Each wall is flat, endless, passes through zero and stands at right angles to its row. A trip goes straight from one point to another. List the walls that it crosses, first one first.

Walls:
(1): [-28 -18   5]
(2): [-23  -4   7]
(3): [24  3 28]
(4): [ 0 31 -6]
(5): [ 19 -16   0]
(6): [46 -8 20]
Trips:
[-10  25 -38] to [  6  19 -49] -> none
[19 32  5] to [34 25 17] -> 5
[38 17  4] to [-12  -4  37] -> 4, 2, 1, 5
[-14  35  -2] to [ 49 -26   3] -> 2, 3, 6, 5, 4

Walls:
(1): [  0 -11  34  53  -6 -45]
(2): [ 47 -14  18 -33 -38  12]
(3): [-52  38  -5 -28 -15 -37]
(4): [-27  26   9   0  17  12]
(5): [-23  30   8  21   4  32]
(6): [-17  -5 -19  -9  36 -26]
(7): [ -5 -12  10  35 -21  31]
(8): [-15 -12  32   5   8 -44]
(9): [ 18 -16  18 -26  43  -3]
(10): [-31  21  28 -50  13  10]
(11): [-41  15 -46  11 -23 -15]
Trips:
[-47  24   4  19  15  20] to [  0  -5   4 -22  33   1] -> 8, 9, 7, 11, 5, 3
[-15 -25  16   3  31  26] to [-48 -14 -19   4  21  18] -> 8, 11, 3, 9
[ -3  12 -26  -3 -12 -47] to [  2 -13 -47 -17   4 -36] -> 1, 9
[-53 -12   3 -19  -4 -23] to [-57  14 -31   6 -30 -38] -> 5

Walls:
(1): [  7  16  -7  17 -48   0  28  -4  18]
(2): [ 36  30  13  16 -18  -7 -21  -9  -9]
(3): [-14 -32  18  31  22  31   7 -13  53]
(4): [-37   4  -5 -26   1  14  -1 -25   1]
(5): [ 16   9  54   0 -24 -39  -2  24   6]
(6): [  3   2  -1  -2  15 -62  13   5 -56]
(7): [ 13  -9  43 -32 -10  19  15   9   1]
(8): [-37 -15  37 -23 -21   2 -13  35  17]
(9): [ 47   7 -19  54 -46 -35  -1  37   9]
(10): [-21 -31 -11 -20  53  20 -33  44   8]
Trips:
[ 14  51 -23  61   8  -2  -6 -64 -19] to [ 46 -21  -1  -5  14  31  11 -33 -27] -> 9, 1, 3, 7, 6
[ 21  20  26 -29  -1  66  -3  39 -19] to [ 24   1   8 -30  -2  -1 -41  23  25] -> 9
[-14 -66  29  15 -32  -5  -9  53 -39] to [  0 -72 -32  19  -3  -3  -6 -54 -14] -> 3, 5, 7, 8, 4, 9, 10

Walls:
(1): [ 30   7  42  65  10 -26 -13   5  -5  -7   9 -58]
(2): [-48  -2  15  18  -7   1  -2 -18  38 -64 -17  37]
(3): [ -4 -21 -14  23 -23 -19   0 -54  46  31   7  10]
(4): [-19  15  21  22  30  40 -31  -3   4 -20  -4  26]
(5): [ 21  18  65  -9  21  10 -39 -46 -19 -33  -8  23]
(6): [ 54 -14 -13  23   9   3  23 -29  -2  83 -67   0]
(7): [ -1   4  16   4 -12  -1   4  43  28 -16   6   4]
(8): [ 12   6  16  11  39  21 -22 -15  32  26  14   7]
Trips:
[-51   5  -4  -9  -6 -28  -1 -23  -4  19  20  -3] to [ 11 -13  37 -32  32  30   3  19   5   6 -23 -20] -> 8, 2, 5, 3, 4, 6, 7, 1
[ 16  18   9  -2  34  57 -11  12  23  18  16 -15] to [ 36   2 -16 -33  59 -14 -21  38 -22   8 -22 -13] -> 7, 4

Walls:
(1): [-37  21 -23 -23  20  33 -18 -51  15 -60  16   9   0  49]
(2): [ 24  29  11  14 -13 -14 -28  -5  36  11   6   2  12 -12]
(3): [ 13   8 -35  22  16  34 -26 -12  52 -18 -12 -10 -28   9]
(4): [ -9  -3 -27   1   0 -26  -3  33 -10  24 -31   6 -14  47]
(5): [ 23  -9 -42 -34  12 -31  17  57   7 -20  32  -3  -7  29]
(6): [-11  49 -41 -18 -18   5  20 -13  28  -7 -27 -18  26 -40]
(7): [ 48 -14   6  -7  63   3   8 -18  -2  15 -35  29   6  30]
(8): [-40 -25 -14  -3 -50  11   8 -34  15 -22  21  -8 -25 -15]
Trips:
[-10 -13  -3  22  29 -30  12  57 -26   8 -26  17 -32  50] to [ 44 -36  -9  36 -78 -28  19 -10 -21  38  12  -7   4 -13] -> 7, 8, 2, 5
[ -4  31  -5  11 -13  -3  -5   4 -15   8  33  -1  18   6] to [ -4 -23 -22 -15 -62  19  39 -47 -27  35 -17   6  25  31] -> 8, 5, 4, 2
[-25  -3 -17   2  35  26 -56  40   4 -12 -14 -10  19 -21] to [ 49  16 -11  14 -10   1 -46 -22  27  20 -13  12  19 -19] -> 5, 4, 7, 1
[  6 -12 -70  42  -5  11 -26  -2  24 -62 -10  13  51  12] to [ -8   0 -14 -25 -45 -51 -25  -2  25 -50 -29  35  12  40] -> none
[ 47 -13 -23  14  44 -18   1  51   1 -33  18 -16  10 -31] to [ -7 -23 -15  -4  -4 -52  34   1 -57 -23 -16   9 -62  -7] -> 2, 4, 3, 8, 7

Walls:
(1): [ 23  20 -26  30 -44 -29  17   4  -2  57 -19  20 -32 -40  17   0 -19 -17
 -15   0]
(2): [ 16   0   6   9 -27 -32  -4  19 -34 -13 -13  -1 -52  14 -59 -54  59  10
 -24 -15]
(3): [  6  13  14  -8  54 -13 -51 -18  18  19   1  20  28 -30 -24 -31  38 -27
  43  -9]
(4): [ 38  23 -21 -30  36   3   8  38  -3   4 -14  -3 -21   8   6 -24 -22 -21
   8   8]
(5): [-17  -2   4 -55  94 -27  13  -7  39  22  63  -6  16 -30 -24  37   5 -22
 -11 -47]
(6): [ 47  21 -17  12   5   6 -10  22 -28   9  71  -1  23  21  13  -2   9  34
 -39   7]
(7): [  7 -23 -32  37 -34 -45  -7 -21   6   9  15 -52  22 -12 -17 -14 -19   7
   1 -13]
Trips:
[-22  -5  -6  -5  29  31  -1  16 -34 -21  45  12 -15  -4   2 -30 -16  12
   1 -23] to [ 35 -37  24  -8  16 -16  -9  31  -8 -23   6  49  45 -10  46  14 -37  17
  -7  40] -> 2, 5
[ 26 -37 -12   6 -17 -56  16   0 -45 -15 -27  39   0  18  -2 -39 -32  19
 -21  -2] to [  9  -7  13   3 -20  29  58  -3 -22   4 -27  -5 -24 -14 -45  -9  28 -20
  14  40] -> 6, 7
[-19  45  -3  -1 -10 -18   1 -14  40 -15 -64  -6 -22 -60 -22  33  -6  18
  35 -25] to [-16   2  -8  22  12 -10  14  32  -6 -17  53 -11 -20 -16 -11 -31  61  19
   7  26] -> 2, 1, 6
[-41 -10 -20   3 -14  51  47  43 -42  -1  42  -1  29  14  44  24 -17   4
 -16  43] to [ 26 -19  33 -34 -27 -45  26  44 -21   0  -5   0 -20  16 -25 -58 -36 -52
  32 -41] -> 4, 1, 2, 6, 7, 3
[-30 -26  23 -25  -2 -10  41  11   4 -15 -23  24  27   5  14   9  27 -32
 -17  23] to [ -3   4   7  20  -3 -23  -6 -18  -7  11 -14 -28 -31  10  -3   8  15 -16
   7 -50] -> 2, 1, 7, 3
[-19  38 -20  -8 -11  34  15  -9  15  14 -11  26  13   8  23 -29  -5 -12
 -34  17] to [  2  10   4   0 -20  12   3 -20  -6  75 -64 -23 -14  12 -36  10   9 -47
 -67  16] -> 6, 2, 7
[ 24  -9 -32 -38  17  31   8  21 -30 -26  -7 -34   1 -41  16  30  42  28
 -67 -24] to [ 33  -7  14 -15 -16  -5  57  17 -54 -29  17 -29  -9  16 -54  20   1  22
  50  34] -> 5, 7
[-27 -16  25 -39  37   5 -29  48  72   1 -17 -63  14  31  36 -28 -14  29
  18 -27] to [  1  15 -35  -3   2  -9  47 -25  32 -15 -15   1   2  -2 -22  -3 -21 -15
   2 -13] -> 7, 3, 1
